Rows are points. Each copy is the shape, with its points in the same order, turned, moved and blurred by noise. Say if it was mirrored as well.

Shape (8 x 3)
[[ -8 -21  -2]
 [ -2   8 -23]
 [ -4  12  38]
 [ 19  14 -15]
 [ -1   4 -60]
 [ 23 -18   7]
 [ -7   9  12]
 [  6 -10  -1]]
Copy 1 (8 x 3)
[[ 14  23  -9]
 [  7  28  28]
 [-13 -19  -5]
 [-14  26  27]
 [ 23  55  46]
 [-16  31 -11]
 [ -3   0   7]
 [ -5  26   1]]
Copy 1 is: mirrored
Copy 2 (8 x 3)
[[ -4  13   9]
 [ 19   1 -14]
 [-30 -29  -1]
 [ 27 -18  -5]
 [ 49  24 -21]
 [  7 -11  28]
 [-12 -12  -7]
 [  4  -1  10]]
Copy 2 is: mirrored
Copy 3 (8 x 3)
[[-27  -5  -2]
 [  9  -3 -12]
 [ -8 -25  42]
 [ 13  12   4]
 [ 11  11 -48]
 [-20  20  20]
 [ -5 -18  18]
 [-15   4   7]]
Copy 3 is: mirrored

Shape (10 x 4)
[[-12  -4   9   4]
 [ 18  10 -14  33]
 [ -2  15  14   3]
 [ 14  17  16  -1]
 [-10 -28 -60   1]
 [  9   7  17  -2]
 [-16  10  11  -6]
 [  5   1  17 -10]
 [ 10 -15  15   3]
 [-14   9   3  -4]]
Copy 1 (10 x 4)
[[ -8   1   1  -6]
 [ 11 -26 -33   0]
 [ 18   0 -11 -17]
 [ 30  -5   0 -10]
 [-31 -21  -6  57]
 [ 16  -3   4 -10]
 [  6  18   1  -5]
 [ 15  -3  11  -5]
 [  6 -21  14 -11]
 [  0  11  -2   2]]
Copy 1 is: mirrored
Copy 2 (10 x 4)
[[  4  -7   8  12]
 [ -1  -4 -38  11]
 [  4 -24  -1   2]
 [  5 -23  -6 -13]
 [-46  40  -6  32]
 [  6 -17  -1 -11]
 [ -6 -19  16   9]
 [  3 -11   9 -12]
 [ 11   7   2  -6]
 [ -6 -16  10  10]]
Copy 2 is: mirrored

Shape (12 x 8)
[[ -9  18  -7   3   2 -10 -19 -11]
 [ -9  12 -13 -15   4 -18   4  14]
 [-10   7  -5  14   9  -5 -20   2]
 [-25  23  57  11   1 -12  12  -5]
 [ 12  12 -10  13   1  29  13  21]
 [-17  23  60  14   8 -14  -1   2]
 [-26 -12  -9   2   5  11 -11  -5]
 [-19  11  -8   7 -28  -4   5  12]
 [-23   8  -7 -28 -39 -15  -3  -8]
 [  3  -6 -14   8  -4 -16   8 -13]
 [ 45   9 -16 -10  10  -8   0 -10]
 [-19 -15  12   9  -7  -8 -22   7]]
Copy 1 (12 x 8)
[[ 14  11  22  12  -8  -7   3  -8]
 [ -1   1  34  -6  18  -2   6   6]
 [  7   0  17  11  -6 -18 -11  -6]
 [ 22 -15  13  35  -3   5 -12  56]
 [-34   8  -1 -10  -9   5 -12   3]
 [ 26 -13   5  27  -4  -9 -15  55]
 [ -5  -3  17  23  14   0 -17 -20]
 [  3  -8  32 -10  -2  20 -18   1]
 [ 26  -1  36  -5  14  34   2  -6]
 [ -7 -17  26   6  -8   5  14 -10]
 [-15   5   5  -9 -10  -9  44  -7]
 [ 19 -24   7   7   7  -6 -18  -7]]
Copy 1 is: only turned
Copy 2 (12 x 8)
[[  7   2 -31  17  -9   2   0  13]
 [-17  12 -17  15   1 -25   8  -2]
 [  6  14 -12  12   1   4   4  16]
 [-15 -24  19  49 -38  12  -1  -1]
 [-22  20  11 -15  -6   7  39   8]
 [-10  -7  21  49 -34  16 -10   3]
 [-10  -8  -6   1  23   6   0  17]
 [-24  -6  -9  -2 -16 -21   8  26]
 [-33 -19 -42  -7 -17 -22 -17  16]
 [ 13  -8 -15  -9  -8 -12  11  -2]
 [  8  27 -26 -18 -13   4  14 -27]
 [  0  -3   9   4   1  -1 -18  21]]
Copy 2 is: only turned
Copy 3 (12 x 8)
[[  4  12  -9 -14   9  18  -2  18]
 [  9  17   0  16  -8  18   6   3]
 [  3   9  -1  -4  19   7   8  15]
 [-15  38 -32 -13  19 -37 -21 -12]
 [ 27   2  19 -15  -2   1  10 -25]
 [ -3  22 -31  -9  25 -45 -25  -2]
 [-16  16  23  -7  12   7   9  12]
 [ -5  16   9   0   6  23 -21 -18]
 [-32  10   3   4 -18  29 -31   0]
 [-11   0  -8  -6   5  22  18  -8]
 [ 10 -28 -22  -9 -18  14  32  -2]
 [-18   3  12   5  31  -3 -12   9]]
Copy 3 is: only turned

Shape (16 x 11)
[[  2 -18  -3  17  15  38  16 -24 -19  -8   4]
 [  8 -18   7  12   1  23 -32 -28 -10  23 -17]
 [-39  10 -12  13  16 -46 -32  31  12 -23  37]
 [-13  27   0 -14 -27  25 -26  13   1  -8 -13]
 [-27 -29 -14  -2  29 -54 -28  34  18 -36   5]
 [ 12 -10  19  -7  20  21   9  -6 -19  16  -3]
 [ 25   5   5  -7  12  14  10   4  -4   3  11]
 [  1  -5 -11   0  -1   7  16 -28 -28  24  10]
 [ -3   6  -3  26  12 -13 -37  26  22 -13  31]
 [ -7 -31   5   5  -4  46  15   4 -15  23   8]
 [-15  13  18 -12 -25  13  -5 -20  47 -14  -1]
 [ -6   9  -9  17  13  23   3  -4  10  26 -27]
 [  8 -22  -4 -15  -4  29  -9 -16   5  38   1]
 [-29  -1  18   2  16 -30 -36  15   8 -29  14]
 [  7 -19  18  29  -9  -4  10   6 -18  23  -5]
 [  3  -7 -20  11  -7 -29 -21  21  10 -37  13]]
Copy 1 (16 x 11)
[[-17   5 -25  -4  23 -45  -7  13  -3 -11  10]
 [-31   2  24 -20  14 -20 -26  22  -5  -7  29]
 [ -1  -4 -25 -36 -44  32 -22 -16  53  -9 -24]
 [-11 -13  12 -24 -18   6  17  49  -2   3 -14]
 [ -6 -22  -8 -25 -45  18   0 -42  60 -28   3]
 [-19 -13   2  -3  27 -28  -4   6   7  23  11]
 [  7 -16  -7   7   9 -16  -7   7   3  19   3]
 [ -8  14  -8 -16  40  -8  -9  -2 -14   4   2]
 [  1  -9 -12 -17 -46   5 -38   6  30   1  -8]
 [-13  14   9 -18  17 -58  -1   6  -3  10 -11]
 [-10 -16  23  14   3   5  -7  43  19 -31 -34]
 [-27 -34   6 -25   9 -22 -21  11 -22  -7 -10]
 [  2  -2  37 -20  28 -29 -18  14  -4   0   7]
 [-24  -8  -9 -18 -30  21 -10   2  58  -7  -3]
 [-37  13   9   2   0 -19 -16 -17 -10  19  -2]
 [  8  -1 -12  -4 -46  18  -2 -10  19 -19   1]]
Copy 1 is: mirrored
Copy 2 (16 x 11)
[[ 15  24 -16  26 -27 -14  33   7  -7 -32   7]
 [ 25  36  -7  11 -44  15  23  17   0  14  23]
 [ 18 -52 -16  19  13  -1 -37  27  24   0  55]
 [ 10 -12  12  15 -26  48  -9  14 -11  -8  -3]
 [ 44 -50 -58  10  16   0 -26  25  10  14  42]
 [ 12   6  -5   4 -28 -17  36  16  -4   3  -7]
 [ 16  -1   7  18  -2 -11  23   5   1   3  -9]
 [ 24  11  14   8 -39 -27  16 -10  -9 -12  17]
 [ 16 -13  -7  32  17   8 -20  33  32   7  30]
 [ 27  18  -7  16 -51 -15  14  24  10 -24 -19]
 [ -1  -9 -14  17 -25  47   2 -27  32  -6   1]
 [ 14  32  -3 -22 -14  11   4  10   4 -13   4]
 [ 44  19   7   3 -45   6  26   4  20   4  -4]
 [  5 -43 -34  20  -7  13 -11  26  14  14  42]
 [  7  22 -14  13 -34 -28 -13  13  -3  15  -1]
 [ 35 -24 -23  41  14   9 -28   5  -1   6  26]]
Copy 2 is: only turned
Copy 3 (16 x 11)
[[ -1 -33  -1 -21 -38  16  17 -40  13   4   9]
 [ 14 -38 -18   1 -41  22 -11   2 -16  14  10]
 [ 21  -2  44  31  47  13 -19 -27 -11 -35 -10]
 [ -7   5  -1  -3 -14 -15 -27 -25 -41 -10  28]
 [ 22 -12  25  49  45  -4  13  -1   9 -43   2]
 [-11 -28 -10 -13 -18   0  -4 -14  12  29   3]
 [-11   5  -6 -12  -5  10   1 -25  11  25   6]
 [  0 -14   1 -18 -38   8   0 -25   0  14 -30]
 [ 14  -2  14  22  34  38 -14 -27 -15 -13  14]
 [-27 -42 -29 -10 -25  11   3 -40  -4   4  -4]
 [-29  13   6  -2 -29  17 -38  -1  -4 -35  27]
 [ 13 -16 -28 -36 -13   8 -14  -9  -4 -11   7]
 [-10 -16 -42   5 -38  13 -14 -13  -5  11 -10]
 [ 10 -21  42  33  23   4 -20  -8  -4 -21  16]
 [-21 -35   0 -21  -1  24  15  -2 -18  12 -14]
 [  9  13  23  27  20  17  21 -15 -18 -23  12]]
Copy 3 is: only turned

Shape (16 x 12)
[[ 17 -13 -21 -23   1   6 -12   8   2  19   3  29]
 [  9   0 -11   4  -6  -6 -14   0  -9   8  14  -2]
 [  0 -13  -9   1  -4  30  13   4  -1   2   3  -7]
 [-12  -5 -24  -2  -9   1  17   4   4  15 -33  -5]
 [ 11  -9 -22   2  -5  -7 -13  16  -6  14  13  -2]
 [-42 -10   3  -8   4   0 -12   5   4  18  14   3]
 [ 12 -14 -22 -22  10   3 -17  12  -7 -21 -10  -6]
 [ 17  20  25  -3  20   0   4   3   9   8 -17  -7]
 [  6  26 -17  -2   7  -3  -1  -1 -13  -7  12  -8]
 [ 17   0 -13   4   5   6 -15  14  17   5  10  26]
 [-14  15  -8   6  36  -4 -18 -42  -7  11  14  -5]
 [ 13  -3 -14 -17  -5  10 -14   7   1  22   0  12]
 [ -3 -16   3  -2  21  18   3   9  -9   4 -27  -7]
 [ 10  -8  15  -7  -8  11 -18  14  34  18   8  -6]
 [  7  26 -18  -5 -10  18 -14  13  -6  19 -60  26]
 [  5 -15  49  -2  -6   0  -8 -10   1 -37  11  -4]]
Copy 1 (16 x 12)
[[-10  25   3 -18  -7 -15  26   3 -21  -9   4   4]
 [ 10   2 -10 -15  -9   9  -7   3 -21  -2  -3  -4]
 [-19 -10  15 -19  -7   2 -11 -11   1  -4 -12  -7]
 [ -7  -3  22   9 -17 -18 -19 -13  -8 -12  18 -17]
 [ -1   7 -19 -12 -14  -6  -6   4 -29  -5  -8  -4]
 [  1 -10  -1  -8   3  -7  14  -8  -9  25   2 -42]
 [ -8  21   0  14  -2  13   1 -22 -16  -7 -18   6]
 [ 17  -5  -3   2  15  -6 -10  -3  25  -1  22  20]
 [ -1   2  -9 -10  11  23 -17   4 -20  -9  11   0]
 [ 13  10 -11 -18   2 -12  17  -1 -13 -26  -2   0]
 [ 35   2  20 -27  33   8 -12   2 -31  25  12  -7]
 [ -6  20  -1 -20 -15 -12  11  -6 -16  -5   9   2]
 [ -7   8  20   2   8 -17 -16 -16  15   5 -12  -7]
 [ 10 -18 -17 -22 -15 -16  22 -19   8  -1  -4   4]
 [ -2  45  13 -11 -13 -17 -13 -18  18 -31  38 -14]
 [ 30 -19   8   8  -2  36  22   5  25  11 -26   4]]
Copy 1 is: only turned
Copy 2 (16 x 12)
[[  4  -6  10  -5  19  29  -7  34  18  17 -25  12]
 [ 12 -14   1  -1   6   2  -1  23   7  -9  -7 -11]
 [ 12  17   5  16   1 -10   2  24   7  19  -1  10]
 [ 23  10 -21  17  17  -3 -15   1  -6   2 -17  26]
 [ 24 -15  -9  -7  10  10   4  32   9   6 -10 -12]
 [ 20  -4   3  -3   0   2  -8 -19  38   3   0   6]
 [ 15   5  -3  16 -16  31 -30  33  -2   2  -2   0]
 [-26 -15 -18   7 -23  -5  -5   5  -8   8 -12  10]
 [ -5  -3 -10  24  -7   1  -9  24   7 -17 -15 -19]
 [-10  -1  -8  -9  15  32  11  22  10  10  -6  -2]
 [-11 -18  -2  18 -22  -4   3  15  46 -39  -6   3]
 [  9 -12   5   5   9  15   3  22   8   9 -21   9]
 [  9  -4 -17  17 -15   1 -20  16  10  19   4  29]
 [  5  -6   4 -20 -21  12  23   3  -3  16  -8   6]
 [ -9 -24  -5  40  33  22  -3   3 -26   5 -16  38]
 [-19   9  19 -23 -29 -16 -21  11  -7   3  35  -3]]
Copy 2 is: mirrored
Copy 3 (16 x 12)
[[ 30  11   9  -6  15 -12 -21 -21  11  -1  -9  23]
 [  1   8  -1 -10  13 -24  10  -1  18  -1   6  13]
 [ -5   4   6 -10  -3  -5  -5 -19   8 -15  -3 -19]
 [  5  -9   0 -30  19   3 -20  -7 -10  -2  23 -19]
 [  6   5   9 -21  22 -11   8 -14  17  -5  10  21]
 [-13 -28 -15   3   2  -3 -16  -4  23 -11   2  16]
 [ 24  12   9   6  13   7  10 -27  24  14  14  -4]
 [ 21   5  -8 -25 -21  -1   5  22   8  17 -15  -1]
 [ -6  16  18  -5  10 -11   4  16  25  14  10   2]
 [ 16  18  11  -7  -5  -8  -3  -7   1 -10   1  31]
 [  4 -29  11  22  -1 -39   8  24  16  22   5   9]
 [ 18   6   4 -15   8 -18 -18 -17  21  -1  -3  15]
 [ 26 -18   3  -9  -4   9  10  -5   7  -7   1 -24]
 [  5   8 -20 -21 -29 -10  -1 -22   9  -1  -2  23]
 [ 57  13   5 -32  -2   5 -37  17  10 -11  24 -10]
 [ -2  27 -41  30 -18  -5  28   0  20   1 -17  -8]]
Copy 3 is: only turned
